Every row gives one point. To make a cloud, some directions were put in groups of two or more. Within a group, all points are equally far from the middle, so they leave a hole (a ring in 2 directions, a hollow ball in 3). The other directions are filled evenly. Then the cloud was stretched, turned, moved and blurred a little. How many holes are there, and how many directions does each take, smallest first?

Cloud:
[[-0.25 -0.46 -0.01]
 [ 0.06  0.09  0.75]
 [ 0.58 -0.10 -0.40]
 [ 0.32 -0.53 -0.47]
 [ 0.71 -0.27  0.12]
 [-0.33 -0.22  0.20]
 [ 0.41  0.17  0.66]
 [ 0.45 -0.22 -0.51]
 [-0.20 -0.11  0.57]
 [ 0.08 -0.70  0.07]
 [ 0.23  0.33  0.66]
 [-0.08 -0.32  0.55]
 [ 0.64 -0.18 -0.36]
 [-0.15  0.14  0.64]
 [ 0.32  0.47  0.09]
 [-0.05 -0.47  0.47]
 [ 0.04 -0.51  0.46]
 [-0.31 -0.07  0.38]
 [ 0.31 -0.18  0.68]
 [ 0.39 -0.14 -0.53]
 [ 0.53 -0.29 -0.45]]
Holes: 1 (3)

Cloud, 28 rows:
[[-0.54 -0.04 -0.18  0.39]
 [-0.05 -0.24 -0.36 -0.29]
 [ 0.00 -0.10 -0.72  0.19]
 [-1.01 -0.10  0.08  0.06]
 [-0.53  0.34  0.16  0.15]
 [-0.87 -0.18 -0.16  0.13]
 [-0.71 -0.17 -0.34  0.23]
 [ 1.08  0.05 -0.19 -0.29]
 [-0.42 -0.29  0.82 -0.35]
 [-0.03  0.35  0.32  0.07]
 [ 0.44  0.05 -0.65 -0.04]
 [-0.57  0.27  0.18  0.17]
 [-0.99 -0.17 -0.42  0.16]
 [ 0.07  0.29  0.44 -0.60]
 [ 0.43 -0.41 -0.03 -0.10]
 [ 0.47  0.47  0.18 -0.04]
 [-0.02  0.42 -0.13 -0.38]
 [ 0.95 -0.11 -0.23 -0.27]
 [ 0.26 -0.07 -0.71  0.15]
 [-0.16 -0.01 -0.27  0.59]
 [ 0.32  0.19  0.55  0.07]
 [-0.23  0.21 -0.56 -0.37]
 [ 0.13 -0.19 -0.14 -0.61]
 [ 0.02  0.17  0.77 -0.43]
 [ 0.17 -0.13 -0.44 -0.26]
 [-0.65 -0.16 -0.66 -0.01]
 [ 0.05  0.05  0.52  0.09]
 [ 0.25 -0.10 -0.72  0.45]]
Holes: 1 (2)

Cloud:
[[ 0.93 -0.16 -0.40  0.04]
 [-0.65  0.19 -0.10 -0.26]
 [ 0.01  0.32  0.53 -0.18]
 [-0.72  0.27 -0.11 -0.32]
 [-0.25  0.14  0.53 -0.04]
 [ 0.14  0.20 -0.28  0.02]
 [ 0.43 -0.43 -0.45  0.56]
 [-0.28 -0.57  0.26 -0.41]
 [-0.71  0.44  0.19 -0.05]
 [ 0.20  0.43 -0.91 -0.19]
 [ 0.32 -0.44 -0.28 -0.17]
 [-0.47 -0.47  0.11 -0.15]
 [ 0.40 -0.52 -0.50 -0.19]
 [ 0.36 -0.70 -0.38 -0.08]
 [-0.11 -0.49 -0.12 -0.18]
 [ 0.45 -0.36 -0.46 -0.17]
 [-0.57  0.31 -0.06 -0.16]
 [-0.17 -0.18  0.46 -0.06]
 [-0.40  0.27 -0.28 -0.79]
 [ 0.15 -0.38 -0.16  0.18]
 [-0.82 -0.10 -0.13 -0.19]
 [ 0.47 -0.28 -0.63 -0.11]
 [-0.27  0.10 -0.44 -0.37]
 [ 0.18  0.35 -0.88 -0.44]
 [ 0.98 -0.12 -0.05 -0.20]
 [-0.93  0.14 -0.15 -0.22]
 [-0.17 -0.29 -0.55  0.38]
 [ 0.54 -0.24  0.24 -0.44]
 [ 0.19  0.46  0.22 -0.42]]
Holes: 0

Cloud:
[[-0.05 -0.62 -0.14 -0.29 -0.27  0.09]
 [-0.13  0.07 -0.33 -0.40 -0.29 -0.36]
 [ 0.75  0.01 -0.26 -0.79 -0.18 -0.61]
 [ 0.12 -0.36  0.11 -0.06 -0.57 -0.19]
 [-0.14  0.65  0.27 -0.04  0.07 -0.50]
 [-0.46  0.81 -0.29 -0.78  0.29 -0.07]
 [-0.24 -0.62 -0.40 -0.27  0.11 -0.10]
 [ 0.29 -0.77 -0.49  0.09  0.34  0.67]
 [ 0.49 -0.57  0.15 -0.15 -0.60  0.42]
 [-0.23 -0.47 -0.46  0.04  0.16 -0.36]
 [-0.50 -0.16 -0.30 -0.51 -0.17  0.35]
 [-0.37 -0.85 -0.37  0.19  0.32  0.22]
 [ 0.04  0.49 -0.07 -0.47  0.68  0.09]
 [-0.30 -0.02 -0.50 -0.62  0.87 -0.66]
 [ 0.66  0.58 -0.19 -0.03  0.40  0.47]
 [ 0.37 -0.07 -0.24 -0.75 -0.21 -0.25]
 [ 0.27  0.22  0.07 -0.53 -0.07  0.69]
 [-0.36 -0.47  0.01 -0.05 -0.45 -0.01]
 [-0.11  0.34  0.13 -0.75  0.18  0.31]
 [-0.16  0.69 -0.32  0.05  0.28  0.37]
 [-0.45 -0.02  0.33 -0.11  0.47  0.30]
 [-0.30  0.22  0.09 -0.23  0.07  0.55]
 [-0.10  0.25 -0.11 -0.05  0.63  0.25]
 [ 0.56 -0.35 -0.57 -0.12  0.49  0.33]
 [ 0.19  0.33  0.08 -0.11  0.22  0.56]
 [ 0.32  0.30  0.19 -0.43 -0.20  0.26]
 [-0.02 -0.50  0.13 -0.04 -0.46 -0.61]
 [ 0.30 -0.55 -0.49 -0.30  0.57  0.40]
 [-0.03  0.14  0.19  0.22  0.49 -0.50]
 [ 0.21 -0.13  0.37  0.11  0.45 -0.02]
 [-0.06 -0.18  0.32  0.40 -0.75 -0.05]
 [ 0.04 -0.72 -0.64 -0.13  0.09  0.64]
 [ 0.65 -0.60 -0.01 -0.18 -0.44  0.00]
 [-0.04  0.42  0.29  0.36 -0.30 -0.12]
 [ 0.33 -0.22 -0.58 -0.24 -0.16 -0.05]
 [ 0.47  0.33  0.32 -0.38 -0.24  0.13]
 [ 0.10  0.09  0.02  0.21  0.53 -0.42]
 [ 0.28 -0.57  0.37  0.37  0.31 -0.35]
 [ 0.01 -0.79  0.09  0.08  0.20 -0.43]
 [ 0.51 -0.46  0.00  0.78  0.23  0.32]
 [ 0.12  0.62 -0.16 -0.78  0.49  0.49]
 [-0.28 -0.13  0.10 -0.22 -0.12  1.00]
 [ 0.36 -0.59 -0.47 -0.72  0.46  0.25]
 [-0.21  0.65 -0.15 -0.55 -0.06 -0.21]
 [-0.41 -0.87 -0.18 -0.53  0.39 -0.08]
 [ 0.57  0.38  0.30 -0.70 -0.26 -0.12]
 [ 0.04 -0.48  0.06 -0.19  0.66 -0.06]
 [ 0.57  0.25 -0.02 -0.90 -0.27 -0.09]
 [ 0.74 -0.61 -0.22  0.38  0.12  0.20]
 [-0.45 -0.31 -0.06 -0.78 -0.13  0.00]
 [ 0.43  0.47  0.17 -0.81  0.27  0.37]
 [ 0.22 -0.50 -0.33 -0.48  0.45 -0.18]
 [ 0.39 -0.10  0.64 -0.35 -0.17  0.52]
 [ 0.40  0.09 -0.18 -0.48  0.83  0.10]]
Holes: 1 (2)

Cloud, 83 rows:
[[-0.02  0.38 -0.08  0.45  0.13 -0.69  0.04 -0.21]
 [-0.40  0.61  0.02  0.45 -0.34 -0.01 -0.09 -0.18]
 [ 0.14 -0.86  0.09  0.23 -0.06 -0.41  0.38  0.08]
 [ 0.15  0.77 -0.17 -0.24 -0.06  0.18 -0.24  0.32]
 [ 0.40 -0.15 -0.46 -0.04  0.23  0.62 -0.05  0.59]
 [ 0.08 -0.10  0.43  0.13 -0.32 -0.01 -0.51  0.26]
 [-0.34 -0.32 -0.31 -0.33  0.05  0.72  0.18  0.10]
 [-0.04  0.87 -0.26 -0.51 -0.23  0.48 -0.14  0.03]
 [-0.55  0.13 -0.38 -0.93  0.62 -0.50 -0.48  0.12]
 [-0.74 -0.06  0.67  0.08 -0.10 -0.32  0.09 -0.09]
 [-0.48 -0.17 -0.16 -0.48  0.14  0.47  0.48  0.26]
 [-0.31  0.17 -0.11 -0.51  0.03 -0.61 -0.04 -0.62]
 [ 0.06  0.01 -0.18  0.11  0.12  0.13  0.23 -0.64]
 [ 0.45 -0.37  0.19  0.63 -0.69 -0.15  0.43  0.22]
 [ 0.21 -0.08  0.18 -0.11 -1.11 -0.77  0.00 -0.05]
 [-0.28  0.02 -0.67 -0.18  0.09  0.73 -0.15  0.06]
 [-0.44  0.08  0.06 -0.49 -0.91 -0.22  0.09 -0.17]
 [ 0.14  0.10  0.13  0.01 -0.04  0.62 -0.46 -0.23]
 [ 0.07  0.11  0.69 -0.21 -0.52 -0.73  0.05 -0.45]
 [ 0.27 -0.39 -0.23 -0.13 -0.23 -0.43 -0.18  0.05]
 [-0.23  0.27 -0.19 -0.45 -0.21 -0.47  0.48  0.02]
 [ 0.27 -0.15 -0.17  0.47 -0.89  0.21 -0.11  0.53]
 [ 0.70  0.64 -0.31 -0.59  0.34 -0.02 -0.66  0.04]
 [ 0.08 -0.24  0.29  0.38 -0.36 -0.92  0.59  0.32]
 [ 0.75 -0.28  0.21  0.49 -0.69 -0.83 -0.25  0.54]
 [ 0.05  0.66 -0.11  0.70  0.22  0.08  0.23 -0.31]
 [-0.30  0.40 -0.57  0.46 -0.04 -0.44 -0.10  0.25]
 [ 0.00  0.64 -0.50  0.17  0.42  0.64 -0.58  0.83]
 [-0.14  0.22  0.39 -0.93 -0.15 -0.62 -0.24 -0.51]
 [ 0.04 -0.16  0.39 -0.74  0.30 -0.91 -0.13 -0.16]
 [-0.28  0.62 -0.02 -0.09 -0.55  0.56  0.18  0.13]
 [ 0.21  0.03  0.14 -0.14 -0.17 -0.69  0.06  0.51]
 [ 0.17  0.21  0.21  0.49 -0.19 -0.29 -0.08  0.23]
 [-0.53  0.05 -0.65 -0.07 -0.01  0.61  0.34 -0.09]
 [ 0.32  0.14 -0.05  0.32 -0.14  0.36 -0.53  0.79]
 [-0.14  0.37 -0.38 -0.20 -0.47  0.15  0.25  0.69]
 [-0.19  0.54 -0.08  0.04 -0.13 -0.74  0.43 -0.23]
 [-0.63  0.19 -0.07 -0.61  0.08 -0.25  0.51  0.41]
 [-0.19  0.03 -0.43  0.51  0.89  0.81 -0.01  0.68]
 [ 0.02 -0.03  0.31  0.41  0.45  0.38  0.18  0.05]
 [-0.74  0.35 -0.04 -1.12 -0.18  0.39  0.05  0.14]
 [-0.35  0.15 -0.09  0.21 -0.44  0.18 -0.26  0.73]
 [-0.56  0.09  0.30  0.39  0.05  0.00  0.44  0.67]
 [-0.07  0.14 -0.45 -0.04 -0.16 -0.57  0.28  0.31]
 [-0.05  0.02  0.17  0.84  0.29  0.09  0.12  0.45]
 [ 0.63  0.19 -0.96  0.53 -0.20  0.02  0.04  0.50]
 [ 0.51  0.36 -0.58 -0.10  0.13  0.10 -0.11 -0.28]
 [-0.42 -0.08  0.29 -1.06  0.14  0.21 -0.29  0.46]
 [-0.09  0.19  0.31 -0.93  0.09 -0.93 -0.18 -0.38]
 [ 0.28  1.12 -0.44 -0.66 -0.10 -0.24 -0.38  0.11]
 [ 0.53 -0.03 -0.04  0.03 -0.12  0.18 -0.65  0.16]
 [-0.47  0.56 -0.23 -0.36 -0.13  0.67 -0.10  0.19]
 [ 0.22  0.21  0.46 -0.31  0.02  0.31 -0.35  0.28]
 [-0.36 -0.27  0.26  0.42 -0.03  0.16 -0.45  0.12]
 [-0.60 -0.02  0.06  0.37  0.20  0.29  0.21  0.10]
 [ 0.17  0.38 -0.41 -0.82  0.17 -0.24  0.00 -0.26]
 [ 0.27 -0.60 -0.55  0.73 -0.05 -0.04  0.13  0.63]
 [ 0.11 -0.16  0.05 -0.49  0.12  0.02  0.58 -0.35]
 [ 0.04  0.31  0.02  0.03 -0.30 -0.38 -0.11  0.47]
 [ 0.26 -0.19  0.75  0.25 -0.41 -0.95  0.30 -0.29]
 [-0.84  0.32  0.43 -0.17 -0.17 -0.22  0.10 -0.45]
 [-0.05  0.55  0.52  0.23 -0.53  0.10 -0.19 -0.09]
 [-0.26  0.16 -0.33  0.31 -0.36 -0.06  0.16  0.02]
 [-0.11  0.89 -0.65 -0.08  0.60  0.16 -0.24  0.16]
 [-0.28  0.39  0.01  0.51 -0.14 -0.17  0.63  0.16]
 [ 0.11  0.68 -0.61  0.07  0.26 -0.06  0.27 -0.02]
 [-0.49 -0.04 -0.24 -0.80  0.05 -0.63  0.49 -0.34]
 [-0.06  0.61 -0.66  0.34  0.45 -0.07 -0.05  0.05]
 [-0.31 -0.39  0.32 -0.35  0.59 -0.02  0.07 -0.05]
 [ 0.31 -0.26 -0.16  0.12  0.01  0.54  0.32 -0.06]
 [-0.45  0.57 -0.82 -0.27  0.26  0.80  0.11  0.24]
 [-0.52  0.13 -0.46 -0.32 -0.29  0.50  0.06  0.31]
 [ 0.03  0.55 -0.23 -0.16 -0.08 -0.08 -0.86 -0.32]
 [-0.04 -0.40 -0.62 -0.41  0.09  0.19  0.00  0.68]
 [ 0.01  0.74 -0.41  0.28 -0.11  0.40 -0.73  0.09]
 [ 0.53  0.29 -0.69 -0.17  0.29 -0.07  0.05  0.31]
 [-0.08  0.20 -0.42  0.84 -0.23 -0.25  0.19 -0.37]
 [-0.57  0.51 -0.08 -0.28 -0.19  0.13  0.49 -0.10]
 [-0.16  0.58 -0.22 -0.71  0.29  0.55  0.38 -0.21]
 [ 0.09  0.88 -0.21  0.16 -0.34 -0.10 -0.03 -0.16]
 [-0.24  0.68 -1.05  0.24 -0.15  0.72 -0.10  0.57]
 [-0.29 -0.12  0.11 -0.21  0.16 -0.19 -0.86  0.69]
 [ 0.20  0.37  0.19  0.05 -0.71 -0.31  0.34 -0.40]]
Holes: 0

Cloud (73 x 8):
[[-0.11  0.22  0.46  0.04  0.47  0.14  0.63 -0.42]
 [ 0.42 -0.74  0.53 -0.14 -0.42 -0.14  0.25  0.15]
 [-0.18  0.96  0.23  0.64 -0.17 -0.91  0.08  0.05]
 [-0.50  0.59  0.18  0.59 -0.07 -0.45 -0.36  0.19]
 [ 0.67  0.05 -0.99  0.31  0.26 -0.30 -0.44 -0.05]
 [-0.05  0.07 -0.55  0.80  0.11  0.16  0.08 -0.50]
 [-0.36  0.29  0.25  0.79 -0.30 -0.12 -0.41  0.20]
 [ 0.38 -0.50 -0.48 -0.43 -0.16  0.34 -0.22 -0.01]
 [-0.33 -0.30 -0.31 -0.05 -0.22  0.51 -0.02  0.24]
 [ 0.09 -0.19 -0.31  0.45 -0.22 -0.15  0.36  0.38]
 [ 0.07  0.28  0.50 -0.48  0.34 -0.25 -0.57  0.31]
 [-0.24  0.31  0.63  0.07 -0.11 -0.71 -0.58  0.43]
 [-0.07 -0.76  0.75  0.45 -0.04 -0.34 -0.27 -0.28]
 [ 0.14  0.10 -0.23 -0.05 -0.46  0.68 -0.31  0.05]
 [ 0.41 -0.37  0.48 -0.33  0.44  0.10  0.26 -0.04]
 [-0.35  0.25  0.63  0.47 -0.16 -0.45  0.59  0.34]
 [ 0.14 -0.80 -0.12  0.20 -0.52  0.50 -0.02 -0.63]
 [ 0.52 -0.05 -0.59  0.48  0.37  0.18 -0.45  0.34]
 [-0.46 -0.01  0.12  0.36  0.10 -0.22 -0.76  0.32]
 [-0.47  0.00 -0.03 -0.15 -0.13 -1.01 -0.36  0.79]
 [-0.01 -0.17 -0.49  0.25  0.06 -0.48 -0.66  0.44]
 [-0.20 -0.40  0.61  0.82 -0.41 -0.66 -0.01 -0.17]
 [ 0.11 -0.10 -0.06  0.32  0.51 -0.43 -0.37  0.10]
 [-0.25  0.13 -0.17  0.33 -0.62  0.63 -0.19 -0.29]
 [ 0.87 -0.36 -0.48  0.14 -0.31  0.57 -0.67  0.00]
 [ 0.44 -0.31 -0.69  0.39  0.28  1.03 -0.22  0.13]
 [-0.05  0.13 -0.62  0.25 -0.05  0.54  0.22  0.36]
 [-0.69  0.39  0.49  0.45  0.30 -0.45  0.69 -0.07]
 [-0.07  0.19 -0.87  0.06  0.52 -0.22  0.12  0.10]
 [-0.42  0.23  0.17  0.07  0.41 -0.93  0.00  0.64]
 [ 0.09  0.51 -0.47  0.03 -0.21 -0.05 -1.01  0.68]
 [-0.05  0.07  1.17  0.33 -0.02  0.07 -0.16  0.43]
 [-0.06  0.53  0.30 -0.23  0.00  0.04  0.37  0.15]
 [ 0.48 -0.06  0.03  0.52 -0.14  0.42  0.16 -0.51]
 [ 0.33 -0.04  0.72  0.33  0.00 -0.05 -0.21  0.53]
 [ 0.53 -0.04 -0.18  0.30  0.34 -0.55 -0.48 -0.06]
 [ 0.21 -0.46 -0.33  0.33  0.03  0.69 -0.46 -1.02]
 [ 0.56 -0.73  0.17 -0.19 -0.41 -0.39 -0.50  0.14]
 [-0.02 -0.30 -0.42  0.84 -0.14  0.16  0.28 -0.94]
 [-0.69  0.00  0.37  0.43 -0.18 -1.04 -0.49  0.08]
 [ 0.28 -0.20 -0.42  0.13 -0.60 -0.09 -0.35 -0.72]
 [ 0.29  0.21 -0.29 -0.25  0.59  0.27  0.47  0.18]
 [ 0.24 -0.96 -0.52  0.10 -0.18  0.05 -0.61 -0.03]
 [ 0.25 -0.40 -0.07  0.86 -0.39 -0.15 -0.36 -0.50]
 [ 0.14 -0.19 -0.77  0.21 -0.06  0.51 -0.49  0.17]
 [-0.04 -0.18 -0.69  0.15 -0.11 -0.45 -0.01  0.09]
 [ 0.14 -0.47  0.75 -0.17  0.02 -0.14 -0.29  0.25]
 [-0.26  0.12  0.67 -0.41 -0.20 -0.44  0.00  0.41]
 [ 0.06  0.23  0.84  0.16 -0.45 -0.64  0.11  0.02]
 [ 0.22  0.15 -0.46  0.44  0.36 -0.23 -0.40  0.50]
 [ 0.01 -0.10  0.65  0.37 -0.02 -0.16  0.48  0.33]
 [ 0.35 -0.51 -0.07 -0.07  0.60  0.25  0.31 -0.02]
 [-0.20 -0.19 -0.09  0.36  0.19 -0.10  0.10  0.19]
 [-0.24 -0.07  0.22  0.15  0.24 -0.44 -0.47  0.76]
 [ 0.36 -0.46 -0.87  0.11  0.05  0.44 -0.40 -0.41]
 [-0.17  0.28  0.54  0.90 -0.25  0.46 -0.43  0.28]
 [ 0.10 -0.17  0.01  0.07  0.23 -0.11  0.33 -0.30]
 [-0.32  0.66 -0.04 -0.18 -0.19  0.13  0.08 -0.18]
 [-0.31 -0.19  0.44  0.05  0.25  0.29  0.54  0.30]
 [ 0.24 -0.52  0.59  0.09 -0.41 -0.05  0.19 -0.13]
 [-0.21 -0.12 -0.07  0.09  0.01  0.26 -0.21 -0.21]
 [ 0.67 -0.10 -0.44  0.61 -0.27 -0.05 -0.43 -0.25]
 [ 0.13  0.12  0.03  0.26 -0.61  0.56 -0.17 -0.20]
 [-0.31 -0.34  0.34 -0.17 -0.12  0.44  0.09  0.41]
 [-0.19  0.51 -0.19  0.01  0.01 -0.33  0.43 -0.34]
 [ 0.10 -0.07 -0.20  0.45 -0.01 -0.06  0.17 -0.82]
 [ 0.13 -0.44  0.13  0.39 -0.02  0.29  0.60 -0.84]
 [ 0.12 -0.15 -0.59  0.51 -0.33  0.06 -0.47  0.28]
 [-0.43  0.20  0.98  0.06  0.40  0.37  0.21  0.10]
 [-0.52  0.07  0.81  0.28  0.08 -0.48 -0.11  0.54]
 [ 0.46 -0.74  0.56 -0.26 -0.18 -0.32 -0.20  0.17]
 [-0.23  0.17  0.75  0.05  0.15 -0.03  0.25  0.07]
 [-0.34 -0.21 -0.01  0.19  0.00  0.96 -0.44 -0.21]]
Holes: 0
